Each row of a before or after table is a point. The points were changed in one or more steps. Then noise was added and the rows were shuffled. The steps act on columns, c1 being the first. Name the steps. A step turns or swaps two columns, mirrors them in a line or flattens them onto one, adds a multiple of one to another, or multiplies or shifts one. Angles are multiples of 10 degrees, from the lower column toward the higher: turns from -170 to 170, lines from 10 to 170 but not 90. Use the fewest steps. Two steps may share a column if one is a turn and the other turns, adds or multiplies; they go together, in the order done. Otherwise the lowest column goes first.
In the rows, 100 means zero.

Before (12 x 2):
155  154
93  83
58  101
74  55
108  70
86  63
65  35
120  85
63  50
128  73
151  98
88  97
After (12 x 2):
54  123
88  81
98  49
71  88
149  46
95  113
69  114
49  138
74  70
36  133
105  139
89  107
Steps: turn c1 and c2 by -90 degrees

Before (9 x 3):
129  81  116
98  106  139
137  72  124
97  195  139
80  91  92
100  89  93
83  79  104
106  86  138
81  90  13
After (9 x 3):
96  63  195
89  95  80
86  188  93
121  81  79
128  74  72
102  66  86
101  108  86
97  59  107
88  107  91
Steps: multiply c1 by 0.7; turn c2 and c3 by 90 degrees

Before (13 x 4):
131  69  86  55
126  127  58  119
123  83  53  142
53  121  89  45
102  124  119  67
98  133  140  95
72  134  128  42
135  110  76  122
132  80  65  119
104  121  98  161
147  57  62  54
94  130  144  66
103  132  110  10
After (13 x 4):
112  122  43  99
195  111  120  126
208  59  43  126
195  68  51  103
163  126  69  74
164  134  12  69
184  125  112  148
151  126  73  51
161  133  102  58
181  82  133  154
132  137  51  60
166  125  164  108
196  77  114  143
Steps: shift c1 by 60; turn c3 and c4 by -80 degrees

Before (12 x 6):
52  134  104  85  133  66
61  110  132  46  187  76
120  59  91  121  114  84
136  68  60  119  60  135
97  140  157  61  93  118
94  114  91  86  122  65
137  123  116  121  93  128
61  89  102  32  156  50
113  124  148  71  64  123
110  105  105  120  117  41
160  97  72  88  88  105
124  145  127  73  88  143
After (12 x 6):
95  150  91  137  89  152
136  74  96  78  118  77
150  132  131  93  87  111
104  106  91  85  115  31
147  90  129  65  61  155
65  94  101  161  189  38
40  107  109  112  131  52
87  109  112  105  125  53
68  74  126  156  151  24
101  128  69  144  62  139
78  129  75  161  93  121
122  138  76  93  95  132
Steps: turn c1 and c2 by 30 degrees; turn c3 and c4 by 150 degrees; add -0.5 times c5 to c6

Before (11 x 9):
131  158  95  119  107  81  149  68  86
146  115  105  125  120  180  145  86  104
140  171  136  61  109  139  84  120  124
99  113  101  93  118  91  142  163  109
60  79  140  133  143  114  104  98  107
79  75  124  104  147  73  130  76  89
138  80  62  134  138  133  34  89  78
5  86  91  130  118  86  150  74  69
141  117  115  112  99  144  97  149  54
124  74  103  135  96  113  75  66  112
113  109  129  36  110  83  127  94  121
After (11 x 9):
83  78  119  103  72  76  132  144  92
143  115  120  113  78  143  98  55  53
112  107  129  33  97  86  126  111  122
139  172  158  61  80  138  81  86  124
101  114  107  95  56  92  142  54  109
138  79  57  131  73  135  33  127  74
123  78  98  137  120  114  71  124  117
58  74  134  135  65  113  104  127  109
148  113  110  124  92  186  145  122  105
7  86  85  129  94  85  155  134  71
134  158  113  117  111  80  150  134  84
Steps: add 0.3 times c2 to c3; turn c5 and c8 by 150 degrees

Before (10 x 11):
142  54  79  107  95  108  48  122  108  73  115
136  41  77  110  85  80  83  91  75  89  93
128  110  141  126  99  63  96  92  96  122  81
148  60  80  102  83  110  93  144  83  92  90
98  65  76  24  143  138  88  113  123  103  92
78  70  56  54  122  134  126  115  143  106  122
140  131  104  113  144  86  115  74  94  144  97
106  93  54  65  130  121  103  90  132  67  67
96  129  89  132  108  92  93  79  81  150  73
104  103  107  131  159  83  106  98  93  121  75
After (10 x 11):
149  62  79  99  22  126  86  145  81  92  91
108  92  55  143  71  152  105  88  133  67  81
138  40  77  93  27  51  73  92  76  90  90
105  103  107  78  99  61  109  100  93  122  64
96  64  72  171  83  196  79  116  123  104  118
139  131  107  88  83  64  122  73  91  147  92
128  110  142  80  40  10  95  91  95  125  72
79  74  57  135  61  187  142  115  142  106  135
145  56  81  87  36  120  16  122  108  72  111
98  128  88  79  50  81  86  82  81  148  63
Steps: mirror c4 and c11 in the line at 100 degrees; shift c5 by -60; multiply c6 by 2.5; multiply c7 by 1.6

Before (11 x 12):
129  126  87  57  115  96  85  113  91  103  138  118
120  74  95  102  77  108  129  103  103  148  95  123
107  97  88  56  97  103  77  102  109  94  145  85
119  110  88  124  83  106  105  107  75  89  81  105
121  107  65  98  111  90  77  101  122  88  81  109
92  115  81  93  98  103  91  103  108  121  94  108
111  105  66  109  109  86  123  103  117  99  81  41
109  110  92  108  96  106  195  102  116  86  87  113
123  118  96  99  79  96  84  118  122  107  84  102
122  117  74  127  91  95  81  96  121  115  102  107
110  103  87  107  82  65  84  104  85  110  103  123
After (11 x 12):
126  73  95  90  76  56  74  87  104  122  122  123
118  105  67  118  109  97  78  90  115  87  83  39
124  109  92  120  96  115  11  64  115  102  84  112
117  118  74  133  91  82  118  109  120  101  100  110
135  127  89  58  114  95  119  92  90  99  91  119
94  113  82  104  100  82  109  100  109  113  78  106
129  118  95  117  81  92  121  90  121  98  69  101
118  107  64  110  111  108  122  106  122  86  76  109
123  110  89  136  84  112  98  91  76  102  88  105
105  96  89  36  98  108  121  108  106  98  120  85
110  104  88  107  81  79  116  99  85  70  103  122
Steps: turn c7 and c8 by -160 degrees; add -0.5 times c8 to c1; add -1 times c2 to c11; turn c4 and c11 by 30 degrees; turn c6 and c10 by 70 degrees

Before (14 x 14):
124  97  86  145  78  131  110  105  100  120  100  103  110  126
83  108  69  68  114  81  95  56  76  85  112  108  122  90
109  72  99  91  123  138  126  51  118  132  102  130  48  97
85  64  109  81  122  92  123  76  81  125  80  66  81  82
143  97  87  90  116  85  69  136  103  75  70  107  74  93
145  101  148  93  130  107  62  82  67  75  91  111  102  61
98  79  81  65  124  141  77  135  153  59  67  77  107  57
109  51  96  119  95  57  129  113  103  125  117  88  128  73
163  97  117  87  75  101  138  65  70  91  66  108  55  86
76  133  82  69  87  140  124  110  137  128  85  126  69  49
142  133  111  121  118  95  73  124  132  48  114  100  61  94
116  85  65  135  134  66  114  136  94  73  80  76  126  62
158  123  132  152  80  80  84  123  143  87  47  116  125  94
95  55  105  117  79  145  80  92  98  78  53  110  77  82
After (14 x 14):
108  73  166  90  112  120  155  50  47  133  48  130  86  103
143  98  61  90  94  104  100  137  81  75  165  107  59  116
142  133  102  120  106  88  113  123  65  47  163  100  55  100
83  108  36  68  79  117  80  55  104  85  108  107  110  105
95  57  182  118  121  118  106  92  107  77  169  112  70  133
163  97  118  86  105  87  159  65  132  92  142  108  100  124
99  80  152  64  100  138  81  135  63  59  178  78  86  151
109  50  21  120  99  82  98  114  112  125  39  88  141  119
144  101  159  93  63  62  74  83  97  77  133  112  71  140
158  122  98  153  154  62  70  122  68  88  169  116  103  124
86  64  95  81  48  89  129  76  127  125  77  67  106  124
125  97  139  143  118  126  99  104  112  119  78  103  114  75
116  84  8  137  54  113  89  137  100  74  145  76  128  143
75  133  151  69  152  135  139  110  61  129  54  127  99  153
Steps: turn c3 and c6 by -60 degrees; multiply c3 by 2; add 1 times c12 to c9; turn c5 and c9 by -140 degrees; turn c7 and c13 by 50 degrees; turn c11 and c14 by -160 degrees; add -1.5 times c10 to c11

Before (13 x 18):
61  101  74  130  88  90  72  85  64  141  127  54  151  92  61  63  54  85
89  152  102  86  87  48  126  138  120  153  112  143  70  124  102  94  93  89
102  155  79  132  99  72  50  135  115  76  170  61  62  88  93  88  102  60
89  112  74  51  89  89  31  126  95  113  115  94  98  78  146  136  88  135
153  106  143  91  120  90  90  129  105  49  82  78  102  100  73  62  84  127
122  113  138  83  84  124  64  88  91  66  69  114  144  81  105  65  59  91
135  150  43  113  72  103  67  98  75  137  118  114  55  37  42  68  102  76
80  98  62  114  159  125  108  80  102  140  131  98  113  101  72  66  78  34
82  115  98  172  98  66  123  106  153  87  75  128  123  58  78  71  62  132
112  88  80  116  72  107  75  81  137  144  122  69  106  97  53  92  138  92
87  102  58  118  118  61  104  144  101  122  109  195  64  87  135  50  170  90
107  148  76  82  104  81  102  93  90  151  112  76  123  105  131  96  98  132
124  96  68  80  54  55  135  109  102  132  129  135  88  113  113  70  108  109
After (13 x 18):
91  108  72  58  92  93  165  129  93  96  79  98  107  104  146  135  97  134
86  93  84  114  70  110  127  85  135  138  114  69  98  91  56  96  84  86
72  98  74  130  86  142  126  86  67  96  47  51  121  103  60  65  100  94
126  105  141  92  116  97  104  132  107  106  104  81  112  91  72  63  110  133
84  154  74  79  101  116  93  96  89  140  94  80  123  101  134  93  97  142
90  101  50  115  118  52  104  145  107  99  148  191  123  113  131  51  76  110
99  97  67  79  55  74  64  107  102  138  85  134  143  99  113  71  86  134
78  150  103  83  86  55  68  139  115  127  89  143  140  83  102  97  103  117
106  157  77  132  101  56  154  131  120  81  58  61  117  94  98  90  77  70
95  149  39  115  68  61  153  101  73  147  91  117  80  147  42  71  92  75
116  110  141  85  86  152  143  88  93  99  84  117  93  104  104  68  123  84
84  93  56  112  160  117  91  80  100  107  63  94  84  107  69  66  95  17
95  111  96  171  100  112  86  106  150  77  84  122  142  154  80  73  114  150
Steps: turn c1 and c10 by 50 degrees; multiply c1 by 0.4; add -0.5 times c6 to c18; turn c6 and c13 by -70 degrees; turn c7 and c14 by 160 degrees; turn c11 and c17 by -130 degrees; multiply c17 by 0.4

Before (13 x 24):
117  126  85  94  105  121  81  15  98  76  87  58  87  72  86  87  103  134  85  108  24  106  59  139
110  121  103  68  129  104  103  116  99  70  82  74  109  128  86  98  111  144  81  135  117  114  89  119
93  104  83  133  102  80  127  53  102  78  126  51  118  81  107  111  74  99  109  127  110  120  134  136
89  98  133  99  99  78  72  89  163  91  73  100  84  155  99  112  82  108  55  137  90  122  89  100
100  62  74  110  101  87  93  104  79  107  89  106  90  100  119  129  70  128  100  71  83  113  100  136
89  98  77  93  93  114  67  69  39  72  97  108  102  114  146  89  58  87  94  174  115  118  108  48
86  101  87  86  47  119  79  85  73  122  90  71  97  65  94  86  111  136  123  102  95  134  126  121
120  137  99  62  91  95  94  93  146  103  130  118  141  96  143  134  89  71  130  127  103  126  156  117
156  119  93  124  72  100  69  115  107  51  121  97  113  107  102  121  150  117  117  107  60  111  114  112
39  117  110  136  77  90  106  74  118  77  86  34  150  119  117  116  103  158  110  109  5  121  65  99
123  126  85  158  97  110  119  118  151  75  58  76  121  157  130  94  90  129  108  112  104  72  94  100
92  98  110  45  107  93  101  80  116  100  126  139  66  109  89  133  130  97  102  113  102  106  100  85
59  130  87  108  107  72  113  118  139  133  96  79  119  108  124  83  97  103  100  119  111  73  89  112
After (13 x 24):
108  102  97  69  80  102  111  64  98  71  75  111  41  77  89  101  113  146  83  83  115  115  89  78
87  106  89  84  149  121  132  107  70  124  87  106  172  143  95  85  112  135  126  87  91  135  125  87
161  107  90  120  135  104  127  77  110  51  121  95  111  96  107  122  151  118  117  105  58  112  113  87
123  112  85  160  113  108  95  64  154  75  59  111  57  46  131  92  91  132  110  101  105  74  91  90
88  91  137  97  90  80  125  89  163  87  74  99  136  43  97  116  79  107  56  60  88  122  88  95
39  121  111  134  144  91  129  105  116  79  86  125  18  79  117  116  103  158  108  84  6  123  63  98
93  114  81  134  108  79  101  115  102  79  127  126  56  125  109  114  72  100  111  52  111  120  136  69
100  73  75  107  94  88  103  135  77  108  88  100  120  109  117  130  70  128  105  126  82  112  100  63
117  150  89  99  87  118  138  135  100  77  87  115  124  136  87  85  105  136  84  38  25  103  59  67
91  104  115  49  73  92  79  103  115  97  126  90  162  88  92  133  128  96  102  74  101  111  99  113
61  114  89  108  104  69  101  64  140  137  98  106  53  91  125  83  98  103  100  100  115  69  90  89
90  86  78  90  107  114  123  76  39  76  95  90  105  81  144  88  60  85  93  24  116  118  108  148
119  127  99  61  128  92  99  72  141  105  131  88  21  109  140  137  90  71  122  74  104  129  156  83
Steps: turn c8 and c20 by 140 degrees; turn c2 and c8 by -30 degrees; turn c5 and c13 by -150 degrees; multiply c13 by 2.5; turn c7 and c12 by 150 degrees; multiply c12 by 0.4; turn c14 and c24 by -170 degrees

Before (9 x 32):
74  96  94  72  132  108  84  136  123  106  70  100  71  122  98  109  106  109  132  107  98  105  136  88  65  116  93  105  97  110  123  110
130  134  126  103  104  76  89  120  82  84  89  118  113  91  128  95  63  92  133  101  103  97  92  111  73  123  83  115  69  124  88  104
94  116  86  109  132  86  87  120  82  81  126  65  96  118  95  95  109  98  113  116  113  148  101  69  118  107  121  126  95  139  81  70
126  97  111  88  109  126  105  102  129  104  127  75  85  105  132  117  58  112  89  76  87  90  120  108  112  72  93  84  72  125  77  86
117  88  134  120  93  118  125  79  129  63  74  88  95  71  125  109  96  64  141  100  79  118  118  109  116  123  91  88  107  113  77  107
96  132  112  72  90  125  89  86  99  94  76  106  101  78  102  132  90  64  94  81  78  126  92  66  101  100  88  86  116  103  107  75
121  90  110  122  98  99  88  101  76  99  120  80  67  118  81  117  78  93  86  127  97  102  87  105  113  132  120  120  74  101  92  72
117  126  104  107  77  116  122  125  80  69  69  100  102  76  106  101  110  97  126  108  94  129  125  71  98  85  83  125  98  78  84  109
76  102  76  110  127  91  116  85  123  117  114  83  80  91  85  83  95  84  101  81  129  101  110  86  109  73  64  87  103  94  114  106
After (9 x 32):
131  134  125  101  102  79  84  121  77  85  87  115  112  92  127  93  61  94  131  101  104  94  100  109  72  174  85  94  106  122  100  95
76  94  95  75  129  105  82  135  121  108  61  98  68  123  99  105  104  109  132  108  98  107  106  88  64  144  91  103  120  108  98  81
96  115  86  108  130  88  91  117  86  78  134  65  97  119  96  97  107  97  112  117  113  147  111  69  119  120  122  64  106  136  88  102
95  134  109  73  89  126  91  86  111  97  67  105  103  80  104  130  93  60  93  80  78  127  94  67  103  90  85  88  115  103  107  124
116  128  102  111  81  115  121  131  74  68  63  99  104  74  104  104  113  96  125  107  95  132  118  73  99  60  84  94  76  78  79  89
120  84  134  116  91  117  126  76  125  61  67  87  99  73  127  111  97  67  142  100  80  114  122  111  116  161  92  113  140  112  78  93
77  102  74  111  127  95  117  87  123  116  120  84  79  91  85  85  98  82  100  79  126  103  97  88  110  31  65  116  63  92  102  97
121  91  112  123  94  100  92  100  77  99  122  78  70  120  82  117  78  92  85  128  97  102  98  103  111  195  120  64  126  100  102  113
133  98  109  88  112  127  106  103  135  103  137  74  85  108  133  117  59  113  86  79  90  89  118  109  110  41  93  102  31  126  76  109
Steps: turn c28 and c32 by -130 degrees; turn c9 and c32 by -20 degrees; multiply c11 by 1.3; flatten c23 and c31 onto the line at 130 degrees; multiply c26 by 3; turn c26 and c29 by 30 degrees

Before (13 x 48):
85  77  116  100  76  93  67  137  87  128  101  43  125  112  107  125  134  120  120  115  162  84  149  84  34  87  61  88  116  60  91  105  57  102  161  101  106  93  112  91  112  112  112  113  127  122  67  117
76  64  80  129  83  152  103  136  89  92  183  98  84  96  93  99  81  113  120  78  159  59  80  69  108  97  80  121  69  80  130  140  117  116  115  133  113  89  110  80  102  76  122  136  121  126  99  112
148  93  89  85  71  105  79  119  93  112  126  83  99  78  90  130  133  64  153  90  71  41  129  101  105  119  106  104  71  98  110  116  80  154  123  114  100  87  88  138  76  112  130  120  120  134  104  106
92  129  108  111  47  90  136  72  111  123  101  77  78  105  91  104  105  119  130  107  143  97  130  117  127  133  86  103  86  106  85  106  92  51  94  103  111  82  116  94  97  79  119  136  106  111  64  63
67  91  101  52  151  135  63  70  85  108  135  58  102  102  119  88  91  107  71  94  121  100  60  75  68  115  129  114  158  133  60  90  100  95  151  129  126  88  51  77  116  101  130  98  97  107  68  112
89  75  111  125  98  128  129  116  84  104  85  66  106  107  71  117  143  85  111  133  132  119  87  136  75  115  91  103  93  102  85  132  45  107  132  65  111  116  67  59  58  87  91  126  44  148  153  49
132  78  101  92  88  84  106  137  89  69  109  55  97  93  62  123  112  68  115  84  122  80  110  86  45  84  182  48  88  112  94  154  94  126  80  80  87  78  108  97  128  49  127  89  167  85  98  93
86  138  108  111  86  127  96  115  115  116  104  98  81  85  90  47  138  49  79  87  79  98  125  112  78  47  100  114  100  149  90  82  40  108  85  62  135  111  57  111  111  71  59  63  117  114  110  75
77  136  127  102  145  83  112  103  77  94  115  98  96  129  42  25  103  115  96  62  98  76  84  63  71  87  74  99  99  122  98  77  125  92  127  127  65  98  112  91  57  95  154  156  116  96  119  72
127  88  137  138  85  74  105  96  90  75  102  102  77  94  81  150  100  124  120  123  106  56  112  130  125  116  77  97  141  108  90  136  72  106  180  118  88  116  89  107  145  88  75  135  101  111  110  101
115  136  121  123  121  113  126  92  109  86  104  142  87  109  82  111  76  138  77  71  60  52  139  102  102  104  118  110  112  127  150  109  114  119  124  136  95  144  63  113  59  97  76  141  108  58  131  151
101  68  138  151  125  106  69  87  102  106  86  103  110  41  99  114  75  57  116  140  100  95  88  107  79  79  135  114  57  93  56  96  126  107  77  147  119  111  99  93  109  83  77  60  55  132  56  46
72  77  132  118  86  133  53  90  73  97  146  82  86  75  50  79  109  120  57  106  137  46  147  100  80  122  98  107  143  126  102  82  121  100  117  90  104  113  81  138  132  165  83  43  73  129  105  108
After (13 x 48):
85  77  113  103  77  93  134  138  85  130  110  43  129  110  106  114  132  119  116  114  166  84  125  82  33  81  60  88  119  65  92  104  59  102  155  101  102  143  112  106  111  141  111  115  125  114  66  121
123  92  136  130  82  118  102  93  92  71  114  107  73  95  81  159  106  121  122  121  113  57  83  132  130  113  75  103  142  110  91  133  73  102  179  118  92  119  87  123  141  157  76  134  101  109  112  103
98  71  138  136  122  87  129  85  112  107  125  100  111  41  101  129  76  59  116  138  100  96  88  113  79  81  130  118  54  88  56  84  132  109  79  143  120  90  98  98  106  104  85  65  55  130  56  43
63  92  101  65  152  68  148  72  87  112  76  58  101  102  120  85  90  100  68  95  120  97  94  76  69  117  129  111  153  125  59  97  104  97  151  128  129  59  53  72  114  83  131  97  95  103  68  110
77  137  126  103  146  99  93  103  82  93  75  91  95  127  45  25  104  115  101  60  95  77  97  64  66  87  73  98  97  120  100  89  125  92  126  125  62  75  117  120  57  8  152  156  118  92  120  68
75  63  80  125  79  64  129  136  93  92  47  103  86  94  93  111  84  111  114  81  161  60  97  68  104  99  78  120  70  81  126  172  118  115  115  130  114  79  108  56  105  80  122  132  125  129  102  109
71  80  129  118  85  116  155  92  77  101  63  78  82  82  53  31  105  119  58  98  133  48  101  98  81  121  102  108  141  125  103  92  124  103  119  86  105  149  83  56  135  115  82  45  71  127  106  108
87  75  111  120  99  52  64  117  79  101  119  63  107  110  75  127  145  84  112  131  132  120  84  136  70  110  86  104  94  98  80  128  41  108  134  67  110  90  63  90  64  114  93  128  43  146  152  52
87  135  107  112  84  99  108  113  117  119  89  101  78  81  92  70  140  47  79  85  82  100  92  113  73  46  101  118  99  153  87  85  40  110  86  60  132  126  55  70  115  15  55  64  117  116  110  78
115  140  119  118  121  112  78  94  109  87  89  142  88  107  80  115  74  138  75  74  59  49  71  99  106  97  114  115  113  123  146  113  118  118  124  136  95  153  67  85  62  108  77  142  111  60  134  152
91  129  107  109  44  100  70  74  108  125  84  79  77  107  87  117  107  121  124  107  145  100  125  114  126  140  83  102  86  107  85  111  93  53  89  107  111  118  115  114  94  94  119  137  105  106  63  63
144  94  90  87  71  136  124  121  95  107  92  87  100  79  88  126  136  60  154  91  71  37  125  102  99  117  103  104  71  97  112  121  80  158  123  112  99  120  94  90  76  146  127  117  118  131  96  104
129  76  99  95  88  104  99  140  90  66  121  53  99  94  64  162  112  72  117  86  120  78  123  88  44  82  180  48  85  110  91  158  87  125  76  77  86  102  106  116  126  92  128  94  168  84  98  98
Steps: multiply c4 by 0.7; turn c6 and c40 by -110 degrees; turn c7 and c11 by -160 degrees; turn c11 and c32 by -30 degrees; multiply c16 by 1.6; turn c16 and c42 by 50 degrees; turn c23 and c38 by 70 degrees
